Rows are points. To make a cloud, some directions were put in groups of two or more. Within a group, all points are equally far from the middle, so they leave a hole (a ring in 2 directions, a hollow ball in 3). The other directions are filled evenly. Then the cloud was stretched, turned, moved and blurred a little. How many holes are there, and how many directions does each take, smallest first?

Cloud:
[[ -7 -42]
 [ 47 -33]
 [-24 -14]
 [ 13 -47]
 [ 60 -18]
 [ 62  34]
 [ 50 -32]
 [ 38  47]
 [ -6 -42]
 [ 44  45]
 [ 44  46]
 [ 69  15]
 [-24 -10]]
Holes: 1 (2)

Cloud (21 x 3):
[[ 15  -6 -12]
 [ 86   6  -5]
 [ -4 -59 -15]
 [-77   2 -55]
 [ 26  36   8]
 [ 71   7 -27]
 [-20 -17 -73]
 [-28 -14  71]
 [ -1  80  10]
 [ 43 -22  35]
 [-12  34  10]
 [-22   2 -30]
 [ 32  -4   3]
 [ 34 -30  40]
 [ 70  51 -14]
 [-24  81  23]
 [ -9  -5 -15]
 [ 69  33 -41]
 [ 38 -47  19]
 [-52  24 -52]
 [-54 -33  34]]
Holes: 0

Cloud (26 x 4):
[[-13 -33  14   7]
 [ 66 -43 -55 -12]
 [-30 -28  -2  62]
 [ -4  -3  40  20]
 [-20 -37 -50  52]
 [ 21  27 -40  41]
 [ 26 -85 -39  10]
 [-21 -72 -53  32]
 [-49  32 -30  -3]
 [-46 -80 -51   6]
 [-63   6 -15  27]
 [-65  20 -55  42]
 [-49  12 -41 -52]
 [  8   9 -13   3]
 [-96  15 -22  16]
 [-25 -65 -55 -25]
 [-40  17 -24  72]
 [ -7 -35 -44 -35]
 [ 27 -36  -5  23]
 [ 54  32  23   0]
 [ 51 -30 -15 -22]
 [-47  10 -32  71]
 [-93  15   6   9]
 [ -2 -45  -7  60]
 [-57  30 -10  12]
 [-19  27 -39  26]]
Holes: 0

Cloud, 51 rows:
[[ 45 -23  -1 -55  54   8]
 [-23  36 -10 -35   0  31]
 [ 74  19  24  54   6  50]
 [-14  45   2 109 -31  -1]
 [ 38 -43  21   7 -23  70]
 [  9  15 -11  45  83 -23]
 [ 30  42 -54  51 -50  15]
 [ 56 -23 -53  15  31 -20]
 [-77  20 -35  18   8 -14]
 [  6 -14 -44 -29   8  11]
 [ 56 -63   2  -3 -30  50]
 [ 70 -13  35  28  -6  40]
 [ -6 -75 -21  66 -27  28]
 [ 48  39 -54  50 -54  17]
 [ 20  85  42  54  -1  40]
 [ -3 -45  19  15   8  23]
 [ 26 -48  14  32  19 -21]
 [ 37  33 -29  15  76 -17]
 [-62  12  46  39 -34  -9]
 [ 87  69 -12  19  -7  18]
 [ 24 -29  36   1 -46  52]
 [ 37  67  46  25 -20  35]
 [ 54  23 -30  40  49 -48]
 [  3   2 -43  69  28  29]
 [ 41  11  57  33  21  58]
 [ 92  34 -38  29  17  67]
 [-38  46 -45  49 -30  -2]
 [ 51 -11   2 -40  78   3]
 [-37 -22  17   3 -54 -19]
 [ 12 -37 -10  98  -7  15]
 [ 26  13  -4 -27  80  35]
 [ 82 -14  34  -9  46  -4]
 [105  17  28  17  -3   3]
 [ 28   0  13  26 -82 -10]
 [ 47  42 -35 -72  12 -22]
 [ 22 -19 -78  31   5 -41]
 [ 47   9 -34  69  19  -7]
 [ 23  32  20  83  30  -7]
 [-26  29 -53  39  43 -63]
 [ 53  -5  12 -13  75  23]
 [ -7  24   6 -28 -47  30]
 [ 19 -20  -1 -48   7  52]
 [ 39 -23 -35  64  18   4]
 [ 51  74 -21  27   9   2]
 [ 40  43 -33  23  49  55]
 [ 32 -33  37  13 -36   3]
 [ 32  -2  40 -82  28  15]
 [ 36 -39  23  -3 -13  67]
 [-52   0 -14  -2 -44  28]
 [ 18 -60  -5 -34  -6 -12]
 [ 72  -2  17  38 -38 -25]]
Holes: 1 (3)

Cloud, 49 rows:
[[   3   40   61   65  -30   19]
 [  -9  -28    7  -66  -13   27]
 [ -77   34   13   51   31  -44]
 [  -9  -15   46  -37  -85  -18]
 [ -55   29    0   -5   -3    7]
 [  -7    5  -13   77   18  -31]
 [  14   66  -42    4  -76   10]
 [ -85   -5  -37   21  -11  -14]
 [ -35    3  -13   22  -58   39]
 [  40  -65   29  -14   -1   58]
 [ -39   28  -33  -18  -67   -5]
 [ -54   46   21   48  -37  -57]
 [  46  -79  -15    5  -70  -13]
 [ -20  -24  -51  113  -29  -15]
 [ -43  -39    5   59  -37   23]
 [  13   13  -52   65  -27  -17]
 [   2  -16   58   30   13   33]
 [ -26   20   13   76  -32  -49]
 [ -12  -22   64   48  -29   12]
 [  73  -10   14   31  -71    0]
 [ -51  -43  -73   44   25   50]
 [ -62   30  -17   -7   26   37]
 [   9  -18   34  -55  -27   71]
 [ -41  -32   25   24  -63  -21]
 [ -15  -20   20   32    7   66]
 [  77   36   -8   32  -22   -4]
 [  12   -4  -67   23  -23  -44]
 [ -31   23  -29   65  -10  -41]
 [ -67  -34   27    0  -53   29]
 [  22    0   35    0   -2   -5]
 [  14   -1   16   48  -11  -48]
 [ -28   -4   32   63  -24  -48]
 [ -40    0  -11   40  -22   34]
 [  27   11   -4   70    4   40]
 [  -4  -54   52  -14  -50   12]
 [   7    4  -36   67   38   52]
 [ -11  -77   13   17  -22   -3]
 [ -68 -105  -58   19  -26   11]
 [ -29  -79   48   33  -43  -19]
 [ -38   17  -52   16   55   54]
 [ -42  -56  -59   21   21   35]
 [ -11  -72  -29  -28    8    1]
 [  33   -7  -63   17   -6   38]
 [ -20  -21   -6    9  -17  -26]
 [ -15  -49   94  -11    6   39]
 [  -1  -50    5   65  -42  -43]
 [  48  -36   31   16  -47   28]
 [  24  -41   22   23  -34   -6]
 [ -17  -15   57  -37  -10   87]]
Holes: 0

Cloud, 82 rows:
[[  40  -17  -80   45   14    5   63  -55]
 [  49  -10   32  -54   -1   49    0    1]
 [ -21  -21  -32   69   -3  -37  -22  -14]
 [  14  -43   39   18   72   -5   72  -35]
 [ -13   21   22   73   -7   67   20   19]
 [ -25  -16  -26   29   -3   -3    4   59]
 [  12  -43   31   10  -32   50   69   19]
 [   9  -10  -10   43  -38   21  -71  -43]
 [ -11  -73   38    9   -6   10    6    4]
 [  44   82  -24    2   40  -22   37   16]
 [ -46   -6  -55  -20  -53   37  -20    3]
 [ -13   11   43  -14 -111   31   11   -1]
 [  -5  -78  -39    5   -2   42   60   -7]
 [ -15    4   26   64  -39   67  -19   30]
 [   6   13   66   36   13   45   91  -23]
 [ -15  -67   35  -22    7   45  -48   17]
 [  59   70  -14    5  -75   41  -16   68]
 [  37    0  -53  -12   -7   26   82   66]
 [ -15  -32   41   16  -63  -18    4   62]
 [ -24  -25   56    7   55   31   34  -32]
 [ -38   50   17   58   -2    7  -14  -28]
 [  27  -33    9  -21   19   51   13   61]
 [  -1    3  -87   19  -13    3  -38   57]
 [  16  -24   67  -21   12    8   30   50]
 [  18   -7   -6    3  -76   33  -39  -15]
 [  50  -39   -2   38   13  -52   19  -56]
 [   7   -5  -11   35   74   70   72   -9]
 [  16   20  -52   14  -27    6  -49   14]
 [   6   16   27  -69  -27  -54   -5   41]
 [  74   13  -27    8  -86   -5  -11   26]
 [ -13  -43  -32    7   78  -20  -29   28]
 [  23  -60  -31   -9   36   -2   13   12]
 [  48   36   43  -43  -12   -6  -56   35]
 [  -2    2   56   -3  -43   46  121   55]
 [  28   -2   -5   55   42   66   -2  -33]
 [ -61  -55    6  -39   -6  -34    1   32]
 [  -4   34   28   42   25   54   63  -34]
 [  48   -7   45  -67   -2   68   62   43]
 [  -1    7  -44   21   14   55   25  -61]
 [ -13    9   30  -22   20   68   61   23]
 [  22  -58  -10   20  -55   46   71   17]
 [ -45  -48   49   51  -63   49    9   13]
 [  32  -41   11   11   88    3  -31   25]
 [  47  -70   28   11  -14  -22   14   -9]
 [  27  -51   57   -1  -55   45   25   31]
 [  25    3   -4   30   57   52  100   19]
 [ -41  -29   18   11   50   39  -25   33]
 [  16   27    1   13   26  -55    8  -27]
 [ -57    6   16   25  -32   50  -49   10]
 [ -47  -21  -21  -72  -24  -13    3    0]
 [  -5   18   69   55   18   20   -6   33]
 [  21  -38   67   34   -5   11   -1   12]
 [ -56   -9   49   24  -19   52   21  -21]
 [  17  -24   -4   57   51   39  -36   30]
 [ -45  -50  -46  -26   23  -22   -4    8]
 [  18   44  -40   -7   36  -37  -42   46]
 [  10  -37  -77  -10  -52   25   51   -2]
 [  22  -77   32   16  -61    4    4   16]
 [  -3  -64  -38    0  -54   31   62   14]
 [  78   50  -39   26  -11  -22   15   40]
 [ -30    9  -50   17   49   16   27   83]
 [  90   12   26    2  -21   27  -48   -5]
 [  53  -11    1    7  -26  -47    0  -20]
 [ -64  -21   28   22   39   40   42   15]
 [  69  -38    8   22   33    7   65   -5]
 [ -26  -52  -20  -30  -28  -41  -63    1]
 [  18   25   -6   57  -19   28   38  -75]
 [   9  -61  -78  -36  -19    9    6  -18]
 [  67   52  -37   52  -28   -9   78   -6]
 [   3   -2    4    1  -13  -23  -14  -52]
 [  71   55  -53   55  -22    5   63  -14]
 [  35  -11   44  -40  -38   77   64   22]
 [ -64  -30   31    3   -9  -17    4   62]
 [ -11   27  -26  -28  -47  -11   46   74]
 [ -18  -65  -28  -22   41   27   29   25]
 [  -1   51  -34    4  -63   11   20   40]
 [ -43  -14   19  -15   -6   15   42   84]
 [ -10    4   56 -100  -22  -26   30  -13]
 [ -43   -9   43    3  -48   49  -25    5]
 [ -62   28   -1   14   19   34   -7  -18]
 [  50  -16   72  -59  -25   49   36   18]
 [  -6  -69  -14   26   61    5    8  -18]]
Holes: 1 (2)

Cloud (86 x 9):
[[  40   33   19  -22   33   97   27   38  -14]
 [  27  -53   63  -56   26  -39  -19   29   12]
 [   7   24    5    2  -59  -38   27   78  -19]
 [  28  -31  -19  -24   31   -5  -19   25   69]
 [ -53    9   -9  -16   30   71   47   43  -73]
 [  53  -45   54  -35  -49  -40  -18   34  -20]
 [  37    2   -5  -23   60  -14   27   85  -19]
 [  17   34   25  -43   82    9    2   65  -21]
 [ -19   80   45   -1   64   12   25   18  -17]
 [ -22   47   27   46   50   42  -15   72  -49]
 [ -45   12   52    9   30   69   18   -3   15]
 [  24  -48  -19  -48    8  -72   22   53  -26]
 [  16   25  -37  -49  -28   12  -26   -7    9]
 [  -9   14   45   -3   81  -48  -33   -9  -48]
 [  17   25   44  -66   -8  -72    3   10  -38]
 [  14  -32  -56  -34  -18   21   -6   78  -10]
 [  27   50  -46    4    2  -42  -60   21    6]
 [  14   -5   15    0  117  -30  -16   27    1]
 [  -2  -21   -7  -41   53  -76   26   -8  -41]
 [  27  -25   26  -21  -43  -46  -64   75  -34]
 [ -15    9   12  -42   98    1   -3   -7  -80]
 [  52   21  -29  -14  -19  -45  -59   71   51]
 [  48  -49    6  -58  -18   47   35   53  -70]
 [ -14  -33   24  -51  -23  -34  -55   47   33]
 [  12  -51   72   -2   27   -4    0   41  -52]
 [  17  -62   33   -7  -32   51   -9   16    6]
 [ -12  -43   48   -9   -8  -73  -33   31   30]
 [  37  -51    3  -36   -3  -30  -55   78  -14]
 [ -25   23   57  -24  -28   51  -22   45   37]
 [  26   23    4   62   17  -84  -40   72   28]
 [ -16   -6   49    2   29    4  -31  -57  -48]
 [  17  -22  -69   18   36  -14  -43   22  -43]
 [  17   37    7   20  -12  -10   18   46   83]
 [  -5  -17   -9  -96  -11  -21   34   40    0]
 [   7   39   57  -44  -54  -28  -32   70   18]
 [  25  -15   50   44   14  -11   -3  -14  -44]
 [  -3    1  -45  -15  -26   37  -27    4  -67]
 [  24   72   12   10    9   25   27  -34  -37]
 [ -70   -1   37    7   86   16   12    4  -97]
 [ -33    3   58  -86   84    4   -7  -18  -25]
 [  -9   28   25  -31  -54  -12   26   30   41]
 [ -39   13   27   62   82    7  -32   24    8]
 [   9   -4   19   -9   41   82    5  -11  -99]
 [ -59   43   -7    0   52  -19   15  -32  -43]
 [ -66  -29   11  -20   91   -4   27   20  -40]
 [ -20    2  -31   23   48   56  -39   34   19]
 [  41   76   37  -36    3   31  -42    4   -2]
 [  40   48   34  -57  -49   -9  -20    1   11]
 [  65  -14  -15  -43  -24  -40  -31   -5   28]
 [ -28  -42  -56  -23   29   16   22   53  -56]
 [  26   19  -30   14   -3  -77  -29   96   15]
 [  38   46   49   20   77  -11    1  -24  -11]
 [   3   -3   70  -29   10    9  -75  -15  -28]
 [  -2   22   12   28   22   27    7   10 -113]
 [  85   41   -5   50   -1   -2    2    3  -31]
 [  18   10  -45  -42   65   -5  -43    5   20]
 [  27   -4  -60  -12   69   20  -39  -12  -30]
 [  45  -23   18  -29    4  -10  -77   76   -4]
 [  -9  -19   31  -34   57  -56  -31  -31  -36]
 [  45   18  -33  -25  -30   69  -38   42   46]
 [ -34  -40   66  -20   25   45   -6  -15   15]
 [  22  -12   68  -60   11   49    2  -53   13]
 [  26   41   34   20   48   -3  -49  -61   26]
 [  50  -16   16   22    9   38   15   82  -46]
 [  14   29   49   69   33   22   27   25  -23]
 [  29   21   35   12   32  -40   -8   69   71]
 [   2   56   70   57   47  -12   -8   30    4]
 [  15   26   -5   25   70   55  -68   42  -42]
 [ -29   25  -56   82   23  -22   14   45  -18]
 [  15   64   34   -6  -41    7   -1   73  -14]
 [  49    2  -29  -48   80   43   17   -8  -27]
 [  29  -31   63   -2   16   71   -4   34  -37]
 [  -8  -20    1  -50   65  -40    4  -24  -73]
 [ -15  -40   55  -36   59   19    2   80  -59]
 [  25    1  -30   -1    8   47  -17  -61   24]
 [  72  -10   -9   35  -20  -22   27   69   27]
 [  39   34   16   -1  -38   76   44   -3  -27]
 [  41   11    9  -50  -45   11   30  -21   35]
 [  28   36   19   -7  -48   43   47   46  -31]
 [  67   -7    4  -40  -26  -33   22  -15    4]
 [  32   50    5   20    7   33  -39   62  -74]
 [   8   25   38  -54    2  -56  -23   89   15]
 [ -44   12   13    4  -19  -10   79   21  -53]
 [   4   29  -31   81  -19  -31  -43   65   30]
 [ -16   19   -6  -84  -11   18  -21  -12  -65]
 [  54  -26   30   18   18   34   13   29  -65]]
Holes: 1 (8)
